Each wall is flat, endless, passes through zero and stands at right angles to its row. A trip goes straight from one point to another. List the walls that it crosses, first one first.
In the rows, zero is written as 128.

Walls:
(1): [103 190 147]
(2): [162 115 211]
Trips:
[124 141 153] to [161 131 104] => 1, 2
[171 111 154] to [186 123 157] => none
[113  96  31] to [ 59 107 125] => 1
[ 81 138 179] to [130 202 106] => 2
[109 147 145] to [135 115 115] => 2, 1
[107 169 183] to [176  78 154] => 1

Walls:
(1): [142 132 138  95  81 151 180 125 138 115 136 132]
(2): [ 85 139 102 163 146 157 194 169 145 113 106  98]
(3): [176 111 157  97 132  97  91  81 111 171 172 111]
Trips:
[159 149 166  63 148 182 148  78 134  89 191 157] to [109 154 140 153  76 167 137  98  57 162 129 172] => 3
[152 138  93 118 111 182 128 167 108 115 158 144] to [ 46 164 118 178  90 133 172 128  87 181 104 124] => none
[ 87  78   7 117 108 153 140 158 130  80 110 131] to [ 94 141 100 144 144 139 123 189 138 201 107 132] => 1
[114 159  73 141 179  96 158 101 115  79  74 138] to [150  69 151  63 119 122 108  99 146 177 151 148] => 2, 3, 1
[121 161 164 115 108  94 143  75 123 103  96 128] to [159 114 161  84 186  64 130 113 129  85 179  47] => 1

Walls:
(1): [ 92 125 155 113 207 117 131  66 182 107 115 123  33  83 132 170 192 106
 104  59 137 114 171  91 121  70  95 126 143 127 158 125]
(2): [127 143 110 158 121 178 188  65 159  58 103 136 112 122 146 105 158 117
  98 129 211 145 130 103 120 144 133  94  95 117 197  75]
Trips:
[107 122 193 175 136  60 119  94 122  51 130 100  99 118  94 149 146 185
 180 136 125 238  91 127 119 139 145 105  82 168 121 163] to [208 159 125 109  40 147 114 136 205  99  66 152 114  96  79 137 128 133
  49 132 127  94 154 129 122 164 183 161 188 163  79  48] => 1
[192  93  74  97 132 115 170 168 113 146 162 209 137 110 212  89 151 126
 118 128 143 144 172 147 120  99 148 170 132  91 167 205] to [117  67 140 138 109 180 141 137 147 148  86 141 146 211 101  71 119  75
 188  69 164 125  93  63 157 208 137 113 121  63 166 113] => 2
[169 179 131  84 159 121 100  82 151 113  82 118 134  85  93 148 187  71
 162  70 101 151  46  79 105 186 143 159  97 131 158  82] to [142 148  59  97 108  82 136 178 157 112 141 116  79 107 126 191 130 127
 135 191 112 108 144 179 133 138 104  86  54 168 152 125] => 1, 2
[180 134  66 185 184 116  87 148 131 144  59 217  63 134  82  64 160  69
 104 160 131 161  67 145 144 115 129 139 216 113 116 168] to [102 155 137 150 102 134 133  93 125 100 126 158  60  79 126 109 169  90
 101 151 158 129 139 135 114 157  48 151 166 142 138   7] => 2
[ 61 216 105 153  89 135 191  80  94  93 141 128 135  53 192  66 103  98
 112  70 203 201 116 119 113 125  57 138 121 101 172 116] to [164 153  31  37 130 125 172 159 114  66 155 170 134 113 113  59  91 123
 138 155  87 114  82 114 125 182 125 113 115 132 148  87] => 1
[204 108  87 148 101 180 155  97 134 161 175 165  80 113  73 145 102  93
 171 162 137 100 201 101 112 158 102 137 101 109 181 135] to [ 96 141 116 138 118 151 158  84 135 130 127 124 203 109 183  64 179  68
 235  53 146  86 163 112  99 127 166 187  97 135 107 146] => none
[128  97 186 163 156 151 121 137  95  92 142 172 147  89 158 132 141 109
  98  71 165  74  46 104  75 123  98 190  85 113 119 134] to [128 114  90 160 104 138  77 161  93 141 106 119 110 163 112 107 188 121
  81 192 129 144  93  31  82 144  49 105 162 107  73  82] => 1
[171 106 159 181 139  74 164  84  29 112 113  97 162  66  76 143 128  86
 114 140 138 165  98 131 141 148 192 146 110 208 125 157] to [140 180 207 132 161 121 153 113 111 111 149 125 152  88 156  38  46 192
 178  41 138  49 120 105 145  36  85  91 167 140  93 156] => 1
[112 131 139 145 188 118  98 124 174 112 140 176 125 110 106 157 137  49
 181  89 133 138 101 175 149 146 142 168 181 121 106 130] to [178 139 174 139 211 137 129 154 141  98 121 147 147 126 126 167  98 125
 143 135  84 153 129 108  56 112 199 153 152 157 165 188] => none
[ 93  70 126 157  97  68 176 154  18 100 110 103  67 120 144  91  92 126
 137 112  89  83 119 162 167 128 133  97 130 133 110 100] to [120 114 121 137 139 142  72  88 159 221 175 203 145 100 155 124 141 127
 133 132 132 149  83  99 180 161  42 130 153 104 211 157] => 1
[128 113 139 128  97 114  72  80 146 117 115 132 221 110  71 198 147 111
  98 111 181 100 156 190 114  69  77  76  74 107  76 134] to [116 178 105 145  88  99 130 106 109 138 160 151  96 101 106  30  71 148
 105 108 164 151 112 115  71  77 157 154  96 139 197 132] => 2, 1
[117 149 128 155 107 152 127 148  81 106 122 142  61 131 137 126  91 106
 161 157  28 141 105 154 107 130  97 129 178 135 113 159] to [163 141 163 148 130 194 113 131  99 175 116 176 127  72 169 148 123 175
 125  66  98  81 127 167  47 135 238  94  98  73 135 131] => none

Walls:
(1): [110 125  69 113 131 124 152 155 120  74  85 125 137 125 152 115 168 153
  91  97 113  77 141 126 107 137 122  47 200 153 135 110 178 101  73  84
 140 152 189 126 128  59  96  85  83 108 194 143]
(2): [128 117 163  60 129 118  77 181 158  80 102  85  53 115 116 130 111 111
  77  96 145 231 155  64 147 170 145  96 130  80 121 127  81 107 138 125
 161 207  99 157 192 181 112 170  61  92 113 157]
(3): [ 80 129 169 123  30 146 131  81  91 153 130  52 188 128 194 148 133 115
  65 153  83 150 105 107  70  82 158 117 145 187  90 235 183 110  64 106
 101 160 185 135  80 112 166 176 132  63 167  99]
(4): [102 134 104 114 190 149 120 106 168  71  66 137 168 116  85 199 178 186
 109 166 158 112 162 153 136 150 111 173 170 141 150 162 135 104 152 184
 121  56 117 140 111 174  71 121  92 121  68 172]
Trips:
[140 135  69 151 131  98 104 106 124  87 165 157 140 132 115 203 144 215
  90 172 107 140 111 135 180 190 182 140  85  96 148 116 143 147  62 142
  84  98 151 106 141  38 140  83 115 146 110 164] to [125  97 101 155 103 107  81 132 108 102 115  54 133 115 160 103 200 164
 170  86 119  97 187  55 133 130 125 114 125 138  76  97 118 112 121 167
 129 143 176  89  83 182 150 107 111 121  59  91] => 3, 2
[ 94 119 138 132 128 153 116  78 151  94  35 108 195 150 142  73  95 164
 187 168 155 133 103 127  79  58 118 187 166  99 188 148 115 118 147 145
 104 158 164 107 146 200 177 127 158  48 113 136] to [139 106 155 155  65 147  81 119  77 186  56 182 170 122  81  67  87 112
 128 151 129  95 146 109 149 111  74  78  23 158  93 152 153  82 127 176
 194  58  83  88  17 110 125 152 228 159  89 103] => 4
[209 100 104 101 135 101 149 112  79 119 159 114 158  89  42 111 117 106
  97 134 130 117  89 109 170 139 148  79 190 147 104 224 135  98 244  67
  95 122 126 153 129  61  52 111  95 146 102  47] to [142 123  92 129 142 114  75 142 122 123  58 123 112 123 175  94  77 172
 172 149 156 177  68 183 127 128 160 168 154 120  41 145 182  77 123 103
 129 108  97 189 144 132 119 182 147 137 113 193] => 2, 1
[175  48 149 101  73 138  65 158 215 143 115  81 120 109 113 140 124 138
 121  50 161 142 172 133 150 136 137 122 155  82 113 116 150 130  91  88
 124 152 100  86  93 112 117 132 155 182 152 105] to [122  35 157 134 137 169 124 129 168 107 185 197 100 108  67  81 134 193
 179 137  88 112 109  71 115 101  93 155 182 103 110 140 100 137 152  67
  85 104 143  57 129  69  62 155 184 172 144 113] => 2, 1
[100 190 157  60 140 150 111 110 192 149  89  29 117 137  91 134 168 153
 164 191 102 181  94 105 200 119 138 131 154  65 152 153 130  27  82 133
 179 220 138  95  39 141 133 170 181 116 152  57] to [121 137 103 149 136  88 138 127 134 158  95 150  68 169  99 113 138 119
  88 207 159  62 123  95 169 156 143 160 157 144 154  93 105 119  65 150
 144 172 108  95 164 150 164 124 163 108  67 172] => 3
[125  54 105 197 145  81 173 129 130 111 202 153 130 123  48 157  74 166
 175  99 139 113 146 157 134 138 158 180 124 138 127  84 146 177  88 100
  87  90 149 194 174 174 133 135 130 130 160 114] to [124 147 139 209 151  93 177  77 131 161 167 143 137 166 163 127 137  66
 130 129 175 120 112 153  85  52 200  93 144 167  72  97  55 133  93 192
 118 174 133 166 181 115 123 140 146  85  79 164] => 3

Walls:
(1): [122 113 109 204 119  79 125 123 178  76 120 152 150 116 130 127 154  86
 140 170  68 208  71 137 124 106 180  81 122 160  52  88  46 100 166 164
 167 205 179 159 119  65 162 136 168 169 132 143]
(2): [ 71  58  81 206  96 113  59  95 164  91 117  72 129 155  88 125 127 131
 126  82 130  44 182 106 133 139 147 150 123 119 158 154  86 103 107 137
 167  72 127 115 144  89 112 111 162 130  71  54]
(3): [ 49 146 115 116 213 171 133 185 110 118 108 116 134  69 119 123 177 150
  85  83 134 213 161 128 152 117  93  76 109  79  99 110 130 142 112 104
  96 124 138 175 136 150  82 181 212 194 141 186]
(4): [ 97 122  76  63 106 114  77 160 102 150 127 119 113 117 137 120 159 117
 131 103 128 120 137 132  80 140 155 134 127 124 108  78 158  96 155 147
 101 188  43 131 185 133 176 100 128 167 217 168]
(5): [ 39 157  92 108 130  75  72 110 137 102 137 192  63 101 150 137 175 193
 163 150 129  70 149 144 119  90 124  86 163  86 127 100  93 121  81 237
 152 101 149 189  68  99 157 161  86  78 138 101]
(6): [ 79 127 112 147  92 116 112 223 156 143 201 146 138 163 164  84 133 132
 101 138 108 125 165  43 116  69 129 129 164 139 152 149 110 124 134 180
  99 180 200  86 120 119  18  80 127 105 153 161]
Trips:
[177  91  92 106 161 117  56 130 119 117 122  76 152  56 175 157 181 186
 145  82 133 116 138  98 185 119 108  97 157  65 143 110 150 121 127  84
 103 102  74 147  91 148 151 171 122  54 113 156] to [137  72  75 126  77 159 117 120 136 140 106 151 134 123 157 112 161 156
 175 156 131 136 105 149 106 124 122 159  81 131 140  94 105 115  70 130
 128 153 165 114 138  37  53  96 120 144  72 150] => 6, 4, 1, 3
[162 136 167 175 118 133  46 126 144 141 130 137 146 101  80  49 164 135
 123 152 168 188 169 182 137 115 135  76 153 126 115 130 164  54 130 132
 207  98 118 188 116 113 124 108 109 124 154 146] to [164  96 111 133 181 159 127 140 102 180 133 141  88 158 176 137 141 122
  75 130 115 123 123 167 115 163  78 117 216 110 187  85 196 135 109 164
 116 150  35  79  41 152 123 163 133 134 137  53] => 2, 1, 3
